Every row gives one point. Each copy is the shape, with its points in the same order, stretched, turned, moved and blurred by noise. Some copies are also mirrored. Which?
In the rows, zero is written as 128.

Shape, 6 rows:
[[ 70 134 160]
 [138  91 102]
 [168 215 127]
 [136  81 123]
 [ 75 128 103]
 [161 176 105]]
Copy 1 (6 x 3):
[[ 66 109 140]
 [133 110  79]
 [120 226 120]
 [133 102 109]
 [ 61 116  88]
 [122 194  94]]
Copy 1 is: only turned
Copy 2, 6 rows:
[[ 66 128 139]
 [144  56 128]
 [177 182  77]
 [138  60 146]
 [ 80  92  98]
 [177 138  81]]
Copy 2 is: only turned
Copy 3:
[[ 93 158 178]
 [114 104  90]
 [206 184 129]
 [115  88 108]
 [ 93 173 123]
 [179 162 105]]
Copy 3 is: only turned

Shape (9 x 3):
[[107 212 173]
 [131 174 114]
 [144  96 185]
 [174  84 130]
 [148 197 165]
 [146 155 195]
 [150  90 154]
 [115 142  69]
 [118 132 143]]
Copy 1:
[[113 235 129]
 [123 171  94]
 [121 150 206]
 [149 106 169]
 [151 207 132]
 [127 199 177]
 [128 121 186]
 [100 129  81]
 [108 159 138]]
Copy 1 is: only turned
Copy 2, 9 rows:
[[ 40 167  92]
 [121 176 101]
 [117  67 121]
 [177  90 117]
 [ 81 150  67]
 [ 83  97  77]
 [145  86 121]
 [151 179 152]
 [113 122 131]]
Copy 2 is: mirrored
Copy 3:
[[ 78 165  63]
 [140 161 119]
 [134  48  94]
 [191  66 129]
 [123 155  61]
 [119  98  57]
 [156  61 117]
 [154 154 177]
 [122 107 121]]
Copy 3 is: mirrored
Copy 4 (9 x 3):
[[ 75 187 178]
 [124 168 134]
 [128  82 192]
 [175  87 145]
 [120 183 186]
 [119 134 206]
 [143  82 161]
 [132 147  85]
 [114 121 150]]
Copy 4 is: only turned

Shape:
[[ 93 139 193 136]
 [161 121  78 144]
 [136 141 157  95]
 [185 146 121 154]
 [ 79  62 121  88]
 [ 69 123 159 143]
 [161 162 173 150]
 [141 160 201  43]
 [184 145 169 153]
 [180 172 115 151]]
Copy 1:
[[ 66 118 194 137]
 [148 144  93 133]
 [127 135 180 108]
 [151 159 126 165]
 [105  62 136  57]
 [ 66  95 154 124]
 [126 148 183 171]
 [135 148 244  83]
 [142 136 175 180]
 [138 178 128 161]]
Copy 1 is: only turned
Copy 2:
[[115  82 185 185]
 [124 188 109 122]
 [120  87 125 149]
 [166 167 117 160]
 [ 69 105 162  67]
 [ 82 110 193 162]
 [162 117 140 192]
 [134  23 108 160]
 [186 136 133 174]
 [154 166 100 183]]
Copy 2 is: mirrored
Copy 3:
[[ 73 198 160 140]
 [163  94 122 126]
 [ 98 147 172  86]
 [150  99 154 144]
 [123 192  89  88]
 [ 69 187 114 145]
 [114 140 186 153]
 [ 83 161 217  60]
 [137 137 188 145]
 [131  73 163 135]]
Copy 3 is: mirrored
Copy 4:
[[ 83 126 168 148]
 [186  96  84 104]
 [112 123 153  89]
 [189 120 143 112]
 [ 68  45  76  94]
 [ 88 110 125 162]
 [152 145 184 129]
 [ 61 149 195  48]
 [166 124 186 119]
 [192 147 142 113]]
Copy 4 is: only turned

Shape (7 x 4):
[[ 91 103 120 176]
 [180 136 172 119]
 [101 173 157  76]
 [ 94  65 106 220]
 [130 118 130 112]
 [129 211 137  96]
 [143 139 107 110]]
Copy 1:
[[ 67 124 122  99]
 [167 198 146  81]
 [149 186 146 177]
 [ 38  96 112  56]
 [145 145 127 116]
 [149 227 109 170]
 [154 158 101 126]]
Copy 1 is: mirrored
Copy 2:
[[ 91 202 128 148]
 [180 133 141 111]
 [124 100 168 186]
 [ 79 242 111 125]
 [113 136 133 129]
 [166 111 136 211]
 [128 125 108 148]]
Copy 2 is: mirrored

Shape (10 x 6):
[[148 132 152  91 131 128]
 [147 129  95  79 144  99]
 [160  98 105 125 148  95]
 [103  99  94 112 134 143]
 [153  79 151  80 145 149]
 [137 137 109  74 135 121]
 [138  77 241 176 148 111]
 [144 176  96 104  43 198]
 [104 136 126 151 123  99]
 [ 75 101 135 173  38  99]]
Copy 1:
[[122  87 152 103  93  83]
 [145 116 111  71 111  67]
 [184 122 141  90 119  94]
 [147 141 144  55 109 142]
 [157  66 165  65  80 119]
 [125 110 116  78  93  78]
 [161  82 249 158 124 104]
 [ 85 139  90 130  45 168]
 [138 168 157 118 122  99]
 [147 212 195 127  55 122]]
Copy 1 is: mirrored
Copy 2:
[[158 157 147  91 144 129]
 [129 174 112  93 177 115]
 [123 179 127 148 157 105]
 [ 97 139 109 140 162 158]
 [141 179 163 115 165 172]
 [136 158 115  80 170 130]
 [137 141 241 168  81 110]
 [193 127  36  89 102 163]
 [106 117 127 138 112  92]
 [ 61 114 100 140  21 116]]
Copy 2 is: mirrored
Copy 3 (10 x 6):
[[119 110 136  83 153 141]
 [120 151  93  75 164 135]
 [148 132  81 124 160 125]
 [ 87 116  86 116 120 148]
 [118  62  93  87 159 141]
 [109 134 107  74 157 147]
 [137  47 185 184 133  90]
 [138 161 143  73  79 237]
 [112 153 147 149 116 125]
 [119 147 155 159  15 118]]
Copy 3 is: only turned
Copy 4 (10 x 6):
[[137 131 129  74 147 124]
 [182 129 179  88 133 123]
 [178 114 155 121 161 116]
 [130  97 167 132 115 166]
 [138  92 137  67 170 162]
 [163 136 166  81 126 138]
 [ 64  84  63 109 196  68]
 [164 161  80 104  64 213]
 [122 126 133 145 110  92]
 [123  63  85 166  49 102]]
Copy 4 is: mirrored

Shape, 14 rows:
[[ 98 111  83  93 174  95 101 126]
 [ 81 155 194  70  74 168 161 105]
 [192 118 153  36  91 159 138  91]
 [ 90 145 130  88  29 170 132  68]
 [130  99 110 147 164 107 110 155]
 [115 125 147 130 130  44 102 180]
 [ 86 151 147  56  85 157 154  31]
 [161 127 132 154 166  85  99 174]
 [106  91 114 128 130 109  98 185]
 [100 143 126 147 177 129 106 200]
 [105 100 107 123 134 107 110 200]
 [133 153 106 166 136 105  99 172]
 [170 126  91  87 126 102 197 137]
 [119  92 171 109  85 156 175  66]]
Copy 1, 14 rows:
[[ 92 131  67 148 151  96 126 170]
 [109 161 124 138  28 133 172  69]
 [140  84  91  59  40 130 100 117]
 [ 87 160  90  96  77 181 128  34]
 [134 108 122 157 173 122 135 170]
 [ 85 110 164 142 162  65 159 165]
 [101 145  54 127  39 128 130  31]
 [150 110 150 137 173  85 124 182]
 [ 93 123 144 144 166 138 148 190]
 [141 168 146 167 163 109 155 199]
 [ 99 128 139 138 172 132 165 197]
 [139 153 145 126 193 108 131 158]
 [150  89  71  73 142  91 184 132]
 [130  82 105 150  67 167 152  53]]
Copy 1 is: mirrored
Copy 2, 14 rows:
[[114 136  86  79 153 113 109 127]
 [ 67 135 163 129  13  91 159 109]
 [167 129 184  92  74 171 153  89]
 [ 35 156 161 109  51 158 143 126]
 [131 102  98 130 166 117 106 138]
 [139 129 129 133 152  81 114 185]
 [ 41 174 154  92  68 127 170  82]
 [167 113 109 160 162 117 103 151]
 [123  89 115 110 137 115 101 167]
 [136  96  73 148 101  86  83 146]
 [136  88  99 110 120 109 105 174]
 [138 130  93 160 130 126  99 163]
 [169 124 104 102 113 168 197 138]
 [ 59 106 173 120 103 138 181  93]]
Copy 2 is: mirrored
Copy 3:
[[119 128 102  55 142  99 106 164]
 [138  75 197  73  27 135 123  84]
 [220 153 135  58  46  88 122  99]
 [128 106 122  82   7 127 174  69]
 [147 152 131 124 137 112 104 172]
 [106 127 154 129 101  49  70 167]
 [134  83 130  33  61 118 162  38]
 [139 177 152 139 131  82  73 168]
 [136 130 134 125  97 103  97 200]
 [109 161 185 116 124 144  78 198]
 [134 136 149 115  96 100 106 208]
 [107 183 153 133 106  98 106 164]
 [178 147 162  73 120  47 179 143]
 [195  72 146 112  71 132 169  61]]
Copy 3 is: only turned
Copy 4 (14 x 8):
[[110 112 120 108  60 123 142 193]
 [ 29 159 131  76 206 135 106  90]
 [121 161  82  20 162 143  96 101]
 [ 40 126  65 114 208 101  81  94]
 [158 106 168 134  96 126 138 174]
 [123 151 201 134 103  86 102 200]
 [ 22 147  60  83 161 105 120  66]
 [182 139 179 136  88 137 123 184]
 [130  88 181 129 123 124 108 205]
 [131 125 189 149 107 178 152 200]
 [134  93 182 123 123 127 127 218]
 [164 134 159 171 118 136 129 190]
 [153 143 120  67 136  91 176 165]
 [ 87 114 126  87 186  89 118  51]]
Copy 4 is: mirrored

Shape:
[[159 124 100  96 129 161 129  92]
 [116  68 175 154 158 135 134  84]
 [113  98 103 108 127 124 120 163]
 [154 110 132  92 134 198 108 179]
 [138 177 164  82 111  21 160 140]
 [157 106 129 111 143 108 109 163]
 [120 118 115 108  97 113 126 150]
 [204 137 185 149 104  68 123 109]
 [155  96 145 158 132 141 155 145]
 [121 138  88 143 176 108 125 145]
 [120 126 134 127 127 166 104 136]]
Copy 1:
[[122 112 117  69 107 134 115  89]
 [104 141 157 171 127 182 153  73]
 [124 122  79 146  97 140 110 144]
 [ 69  67 110  96 117 161 107 170]
 [246 180 144 158 145 147 102 186]
 [133  98 116 156 132 147  89 149]
 [143 133 106 134  85 133 121 162]
 [191  96 207 167 119 133 107 124]
 [122  81 136 165 124 140 157 129]
 [118 150  92 166 156  93 113 116]
 [ 77 123 134 113 100 132 118 136]]
Copy 1 is: mirrored
Copy 2:
[[163 131 134 121 149 163 154  86]
 [161  69 144 162 111 104 121 147]
 [ 97 111 113 110 160 136 166 157]
 [153 120 145  99 182 192 167 175]
 [ 69 195 194  61 117  49 155 120]
 [111 131 155 120 184 118 163 159]
 [ 85 138 132 104 135 139 157 142]
 [114 186 218 170 133  95 152 125]
 [150 122 136 151 125 119 173 175]
 [126 146  90 120 173  87 140 150]
 [132 129 129 118 147 162 118 156]]
Copy 2 is: mirrored
Copy 3:
[[145 116 112  95 120 147  97 142]
 [ 78  50 116 126 141 135 129  71]
 [ 94 123 116 122 151 101 110 171]
 [ 91 130 170  89 148 178 107 202]
 [195 113 163 122 120   7 145 103]
 [135 111 154 123 170 111  95 148]
 [112 129 133 125 118  93 106 166]
 [196  86 185 155 117 105 108  69]
 [117  72 143 146 142 147 142 140]
 [130 138  97 141 187 119 144 135]
 [ 91 134 145 123 122 148 118 137]]
Copy 3 is: only turned

Shape, 14 rows:
[[129 107 170 141 107 155 141 137 105]
 [105 158 142 119  81 122 116  95 175]
 [138 159 155 137 111 154  60  95 138]
 [124 158 112 149 132 156 152 161 173]
 [133 105  63 115 136 127 127 111 190]
 [158 100  81 115 128 207 121 196 104]
 [136 107  78 123 175 107 168 143 148]
 [ 75 129 168  80 170 146 149 179 125]
 [126 158 110 111 142 144 127 127  81]
 [138 165 115  88 127 122 175 116 149]
 [ 67  79 144 118  67 135 150 195 141]
 [100  70  92 159 116  95 140 114 120]
 [167 148 149 104 155 145 118 182  74]
 [130 162 139 183  91 101 209 180 130]]
Copy 1, 14 rows:
[[130 127 146 173 129 123 143 126 150]
 [145 136  91  90  95  88 122 120 144]
 [118 122  66 148 116  97 103 164 167]
 [168  87 155 105 137 128 134 164 147]
 [179  70 102 111 104 116 118 129  93]
 [164  73 141 189 131 166 176 200 112]
 [160  68 150 117 157 137 128 112  85]
 [ 85 127 169 106 120 181 138 138 134]
 [139 133 113 146 166 151 134 149 111]
 [167 111 115  84 149 139 161  92 126]
 [128 136 186 125  75 105 168 149 105]
 [155 114 148 161 125  86 106 116  67]
 [ 99 101 127 156 182 151 168 151 139]
 [175 113 202 107 185  84 169 115 137]]
Copy 1 is: mirrored
Copy 2, 14 rows:
[[143 174 137 153 123 148 145 138  97]
 [169 163 178  71 144 160 117  91 136]
 [192 128 130  93 198 152 124 141 122]
 [146 183 197 128 135  85 158 142 160]
 [142 144 123  94 112  78 165  80 208]
 [123 147  99 173 107 111 162 203 213]
 [ 94 132 149 124  94  49 184 110 159]
 [ 54 184 162  70 128 104 173 168 110]
 [107  90 155 138 165 137 147 161 133]
 [128 129 197  90 115 131 172 132 137]
 [ 93 229 146 116  50 141  98 113 151]
 [109 143 110 162 103 102 122  45 144]
 [108 106 145 126 131 121 159 233 103]
 [139 181 249 177  80 110 120 131  92]]
Copy 2 is: mirrored
Copy 3:
[[ 98 156 144 155 162 155 142 125 102]
 [133 162 126 128 103 154 198  96 164]
 [153 149 150 199 103 135 172 148 166]
 [106 139  63 124 180 157 161 126 178]
 [113 115  53 115  87 152 114 110 152]
 [108 176  39 184 178 158  93 184  90]
 [117  83  67  83 146 135  93 126 123]
 [101 129 125  90 188 182 169 200 111]
 [160 123 103 144 150 122 162 164  91]
 [168 123  87  89 141 176 161 111 117]
 [ 37 215 107  90 170 155 151 119 105]
 [ 68 120 106 109 109  92 113  88 101]
 [172 143 133 150 192 136 110 195  96]
 [103 160 104  77 229 114 156  59 142]]
Copy 3 is: mirrored

Shape:
[[ 51  79 137 160 114 141  87 186 145 105  95]
 [114 133 117 143 199 153 152 100 122 169 190]
 [133 152 161  17 195 180  98  88 124 171 109]
 [ 86 140 118 168 114 149 139 235 112 128 130]
 [105 133 144 167  78 142 144 160 147  99 166]
 [ 87 145 118 152  96 122 177 228 164 126 102]
 [129 150 131 123 174 203 179  45 162 157 110]
 [177  89 120  83 133 152 100  84 156 201 119]
 [ 86 136 134 139 135 128 125 210 215 101 122]
 [112  82 112  64 147  94 148  85 107 160 103]
 [106 170 144 129 166 119 133  68 126 163 138]
 [127 206 200 145 166 149 123  89  99 152 134]
 [131 139  34  60 129 154  79  53 137 156 115]
 [149 142 132 133 177 159 109 141 130 135  67]
 [103 129 157 115 122 178 153 246 126  47 103]
 [172 142 143  94 202 109 111  88  97 109 126]]
Copy 1:
[[ 89  59 118 134 104 137  71 188 119 114  90]
 [ 89  96 127  75 211 137 155 144 120 163 196]
 [151 192 113 156 236 162  79 149 118  83 183]
 [118  85 158 105  91 127 170 224 144 115 136]
 [104  44 181 121 106 138 148 118 111 121 136]
 [113  76 146 168 102 143 201 194 167 134  92]
 [103 144 145 110 239 204 146 111 111 155 121]
 [170 144 115 158 166 169  65  97 122 194 163]
 [ 90  73 125 149 120 132 120 159 205 114  92]
 [137 116  58 194 188 132 118 124  77 142 148]
 [ 64 151 128 131 194 126 141 125  89 149 160]
 [ 78 178 204 117 203 107 151 141  74 127 165]
 [131 200  29 131 129 201 105  58 113 129 170]
 [152 169 124 108 159 131 112 154 120 141  91]
 [168  64 175 118 129 138 158 210 150  32  94]
 [148 166 108 114 216  83 129  91  90 107 149]]
Copy 1 is: mirrored
Copy 2:
[[ 32  82 178 136  91 140  96 172 157  90 165]
 [107  81 127 178 190 153 189  67  99 138 119]
 [105 139 207  90 170 188 143 101 125 237  86]
 [ 69 110 120 109 157 131 149 194 121  65 152]
 [120 107 119 145 108 144 124 132 107  65 191]
 [ 72 138 115 101 120  83 165 177 144  91 179]
 [109 157 159 184 123 169 205  61 117 172  96]
 [123 113 115 152 127 128  90 101 144 226  84]
 [ 71 142 153 132 143 128 134 152 185 116 212]
 [108  64 158  93 109  76 137  72 144 183  97]
 [ 90 114 157 146 162 126 158  58  72 154 131]
 [107 151 192 152 184 160 143  98  37 133 129]
 [ 58 120  95  98 125 160 114  34 139 188  88]
 [ 73 158 182 133 155 137 120 130 147 138  81]
 [110 144 194  75 121 172 145 195 163  47 161]
 [140 112 192 117 175 126 108  54 119 132  94]]
Copy 2 is: only turned

Shape, 15 rows:
[[149 117 135  59  90 114 101 174 123 144 110]
 [ 78 188 178 125 119 177 132 186 123 140 191]
 [ 80 104  83  56  85 146 123 133 124 137 127]
 [106 169  50 155 101  82  67 191 134  88 139]
 [128 185  82 158 182  61 168  96 155 137  91]
 [ 89 165  68 106  78  99  73 112 146  99  92]
 [160 141 106  86 171  57  78 136 133 162 115]
 [141 176 169 167  98 126  94  92 165  92 198]
 [131 106 112  64  85 138 163 136 207 149 194]
 [ 76 124  98  65 202  75 130 174 128 180 141]
 [100 162 162 155 129 151 185  98  81 105 215]
 [160  95 143 126 170 121 137 103 179  87 144]
 [178 133  64 171 188 139  79 175 111 107 157]
 [ 84 101  94 133  72  99 173 105 142  66 136]
 [120  74  75 166 117  60 105  77 181 151  92]]
Copy 1:
[[125 122 126 151 101 111 116  97  76 137 100]
 [121 122 146  76 162 200 163 115  82  74 140]
 [ 56  97 118 134  98 108 137 111  96 131 141]
 [ 93  85  91 173 156 156  48 146  79  80 149]
 [137 115 126 150 200 100  82 204 110 171 151]
 [ 49 104  75 144 146 123  53 144 105 125 121]
 [152 116 122 161 128 137  72 133  71 196 139]
 [128 113 100 105 206 169  83  85 155 101 151]
 [136  85  87  95 109  77 154  88 115 105 163]
 [134  91 163 123  89 138 116 156  59 173 178]
 [106 133 181 109 212 161 164  95 128  90 187]
 [164  55 139 140 152 115 117 101 160 167 136]
 [154  88 116 236 168 184 125 124  89 145 167]
 [ 77  74 141 132 150  72  91 121 158  86 153]
 [133  97  91 180 101  86  65 170 188 162 166]]
Copy 1 is: only turned
Copy 2:
[[124 176 187  31 122  91 119 166 129 151 104]
 [ 49 184 148  99 137 174 129 168  75 178 137]
 [113 163  92  17 135 129 131 127 172 150 133]
 [101 174 130 136 112  51 122 208 165 101 184]
 [198 118 129 128 170 150 176 233 129 133 125]
 [172 160 125 116 142  74 124 160 190 151 158]
 [177 130 181  47 160  88 132 231 117 146 141]
 [ 91 111 203 177 138 136 115 129  99 136 150]
 [ 66 119 172  33 152 192 117 148 194 142  92]
 [115 134 114   8 180 145 187 236 114 145 131]
 [ 87 125 154 140 104 202 175 110  53 113 152]
 [117  73 154 109 166 118 141 149 119 112  60]
 [133 101 144  96 122  90  78 227  72  60 149]
 [104 129 105 135 108 113 179 108 177 114 108]
 [183  56 115 107 112  86 150 201 172 153 106]]
Copy 2 is: only turned
Copy 3 (15 x 11):
[[148 166 137 101  96  85 102 161  82 181 121]
 [107 188 165  88 109 173 177  71  96 133 142]
 [119 147 137 182  77  77 164 135  88 177  97]
 [144 212  95 150 121  78 138 129 139 160 233]
 [121 135 115 128 226  35 155 118 150 133 132]
 [ 87 148 110 168  96  32 133 111 129 172 171]
 [151 135 131 116 171  60 100 129  82 190 150]
 [108  94 171  98 111 171 164 122 152 122 192]
 [128 145 165 127 106 125 224 197 128 213 109]
 [144 193 160 147 190  47 157 117  43 194 104]
 [151  97 174 106 123 150 221  75 110  73 121]
 [154 111 194 152 162 124 126 175 165 147 119]
 [192 159 112 160 170 158 103 118 125 155 183]
 [141 144 145 165 100  65 198 184 161 111 132]
 [ 97  91 117 178 167  68 125 236 131 127 154]]
Copy 3 is: mirrored
